Every row gives one point. Examples show where two turns around zero, p and q, send a point. Write where each new point lands after one turn and then the other. Backwards means that the second turn is done in reverse. Each puzzle has new turns, and all numbers are rounded.

Turn p:
[17,-19] -> [23,-10]
[-20,-18] -> [-11,-25]
[3,38] -> [-13,36]
Turn q:
[-16,17] -> [16,17]
[-13,13] -> [12,14]
[-8,12] -> [11,9]
[36,6] -> [8,-36]
[0,-48] -> [-48,-3]
Where do these land?
p, then q: [-32,-25] -> [-37,16]
q, then p backwards: [19,28] -> [19,-28]
p, then q: [-3,6] -> [4,5]
p, then q: [-16,-20] -> [-25,5]
p, then q backwards: [32,12] -> [-23,26]

Turn p:
[-22,8,-14,-5] -> [-2,-18,-5,-20]
[-32,-14,4,29] -> [-13,23,-10,-36]
[-4,13,36,-4] -> [18,12,31,-7]
[17,8,-31,-11] -> [2,-26,-20,19]
[17,10,15,4] -> [18,11,7,12]
[24,-25,-10,-13] -> [-22,-2,-3,31]
Turn q:
[12,26,8,-8] -> [19,10,15,16]
[-10,-12,-29,-15] -> [-34,0,-5,11]
[-1,-8,-10,-15] -> [-18,8,2,3]
[16,17,-5,6] -> [16,5,-6,18]
[-6,-11,48,16] -> [27,-6,10,-43]
[8,-32,-18,-14] -> [-30,19,-17,-7]
[-19,19,6,31] -> [21,-36,0,1]
Where do these land?
p, then q backwards: [-24,18,23,-9] -> [-14,2,36,-5]
q, then p: [25,-23,-15,27] -> [-4,-31,-33,6]
p, then q backwards: [17,-14,1,-19] -> [-9,15,-19,-13]
q, then p backwards: [-29,-1,-12,18] -> [-8,4,-26,-24]
q, then p backwards: [10,19,3,-18] -> [17,-2,22,-2]

Turn p:
[1,-1,12,-14,-11,15,-3,20] -> [4,12,7,-18,12,-14,-11,10]
[-16,17,-22,1,18,-1,2,16] -> [25,11,-3,2,-10,14,19,14]
[7,3,6,-13,0,-10,10,-11] -> [-3,10,-1,7,-2,-3,-6,-20]
[-4,14,13,2,-2,13,0,6] -> [1,6,-2,-19,-1,8,-10,5]
[-3,-9,-14,9,-7,-5,12,7] -> [9,-12,-1,1,-10,-14,11,1]
[-9,-9,-4,-2,-10,-13,6,-11] -> [-1,-9,7,3,0,-6,11,-18]
[13,-20,-6,-7,2,16,-8,-12] -> [-18,-2,17,16,0,-8,-9,11]
[13,-3,1,14,-4,-9,-15,-17] -> [-11,-20,-6,14,8,9,-9,-5]
[-2,7,12,10,14,-6,-6,1] -> [-6,3,-17,-3,4,14,4,2]
Turn q:
[-4,-13,-6,3,4,-4,-3,8] -> [-5,-12,0,-9,-7,1,-4,5]
[-6,2,-3,-5,-15,26,-2,-2] -> [-9,-3,12,3,25,-6,10,0]
[-1,-1,3,10,-1,18,-10,-7] -> [-2,2,4,-3,19,-7,-10,7]
[-7,-3,-1,-13,0,-10,-6,-8] -> [14,-1,4,-8,-4,5,10,3]
[-8,3,3,-1,12,3,-7,10] -> [-1,-1,9,-11,-2,0,-8,-11]
[-6,2,12,0,-11,-3,-10,7] -> [6,-7,12,7,4,12,-6,-2]
[-3,8,-9,6,4,-12,-4,5] -> [9,-8,-4,0,-9,-7,-5,-8]
[33,5,7,-3,0,-7,-5,7] -> [0,5,-26,6,4,20,-7,-10]
[3,-4,-5,4,8,-10,48,-20] -> [-15,25,-11,14,-29,-17,19,17]
Where do these land?
q, then p: [7,13,0,19,14,22,-12,0] -> [1,7,-3,19,17,24,10,-2]
q, then p: [12,-7,-4,-16,-1,-24,-20,4] -> [-4,1,19,14,-11,-18,-17,13]
p, then q backwards: [0,4,2,27,9,4,-4,-5] -> [13,-22,-4,-2,-5,-11,1,10]
p, then q: [-14,-14,-11,5,7,4,19,-7] -> [-6,0,10,24,-8,5,11,9]
p, then q: [-12,0,12,-11,3,7,12,-2] -> [10,11,10,7,2,2,13,-8]
p, then q backwards: [14,6,1,-13,-6,-8,8,-1] -> [3,20,3,11,6,-1,-2,1]
p, then q: [-25,15,2,-6,-5,10,10,-6] -> [-1,18,6,7,16,14,16,-3]
p, then q backwards: [-2,-18,1,6,-6,-5,3,-4] -> [-6,0,-16,1,-5,7,6,8]
p, then q: [3,5,0,-1,-2,-5,-5,17] -> [-2,-1,-15,-7,-4,1,0,-9]
p, then q: [17,-5,-4,-10,-12,-5,-12,4] -> [9,0,-9,-11,-8,2,-20,2]
